Every row gives one point. Any point is a mix of the corners, with weights that add up to 1. It lies inside the corners' shape when no weight is negative. Is each point inside? If not, which corners have a negative weight?

Corners:
(1): [-20  46]
(2): [-15 -23]
(3): [ 55 -19]
Points:
[ 20 -33] -> outside (1)
[ 22 -34] -> outside (1)
[ 15 -32] -> outside (1)
[-11  45] -> outside (2)
[ 32 -26] -> outside (1)
[ -3 -32] -> outside (1)
[-15  17] -> inside
[-11 -20] -> inside
[ 24 -29] -> outside (1)

Corners:
(1): [ -9  -3   1   8  48 -27 -14   1]
(2): [-21  18  46 -28  16   4   9 -51]
(3): [ 11  12  29  13  -8   0  13 -16]
(4): [  8 -21   7  -8  48  18   8 -23]
(5): [ 21  54  31  -8   1 -28  36 -10]
(6): [-53 -49 -65 -49  40  25 -55  17]
(7): [  2  49  11  46 -21  14  29  13]
(8): [  5  32  -3  14 -12 -21  27 -27]
(9): [ -1 -33 -89 -34  51  10 -84   9]
Points:
[ 12  26  54   2  14 -18  43 -47] -> outside (6, 7, 9)
[ 16  42  28   3  -8 -14  42  -8] -> outside (1, 2, 9)
[ -8   5   5 -15  22   3  -6 -25] -> inside
[-13   7 -16   4  13   5  -2  -9] -> outside (3, 5)
[ -8   7  -5   3  15   0  -1 -12] -> outside (5)

Corners:
(1): [ -2   3 -27 -14  59  -4  42   9 -22  39  18   2  -9 -13]
(2): [  4 -42  -7  24 -37   9 -26 -29  24  17  18  12  39   0]
(3): [  0  37 -78 -37  -7   1 -54 -19 -36   5  -1  32  -9  26]
(4): [ 20 -17  26  31  -3  -4 -25 -11   6   3  36 -28  35   9]
(5): [ 20 -51  19  37   9  29 -16   7  -8   2  27  -9  42  15]
(6): [   9    4  -60  -15    1    3 -121  -40  -16  -17   27   32  -20  -33]
(7): [-37   5 -28 -39  -2  -6 -11  10 -42   0  17   1  -2  18]
(8): [-48  10  20   2  13  32  30  21  17  25  36  16 -13  17]
(9): [ 28  -1  58  16  10  12 -29  -3 -11  -2  11 -28  15  -5]
(10): [-55  22 -16 -23  32 -14 -11  18  37  22  -2 -17  18  20]
(11): [-55  -2 -32 -11   4  -8  14  -9 -32 -15 -18   6 -37  26]
(12): [-16  22 -20 -13   8  -6   5  15  20 -16 -12 -13  -4 -17]
(13): [-25   1 -17  -4  20 -14  15  43 -22  13   7 -12 -26  11]
(14): [ 20 -24  -4  26   3  35  11 -14 -31  30  13 -46  30   9]
(15): [ 26 -18  11  59 -15  18 -15  -6 -55  -2   4   7  36 -25]
Points:
[  5  -8  -9  13   5   4 -41  -6   0  12  22   9  17  -4] -> outside (7, 11, 12, 14)
[  3 -17   9  19  11   5 -13   4  10  13  21  -4  19  -6] -> outside (3, 7, 11, 14)
[ -8  -5  -6   5  12   1  -5  16 -17   8  11  -7  -2   5] -> inside
[ -7  -7   2   9  -7  11  -6  -3 -12   5  10  -8  21  13] -> outside (1, 6, 13)
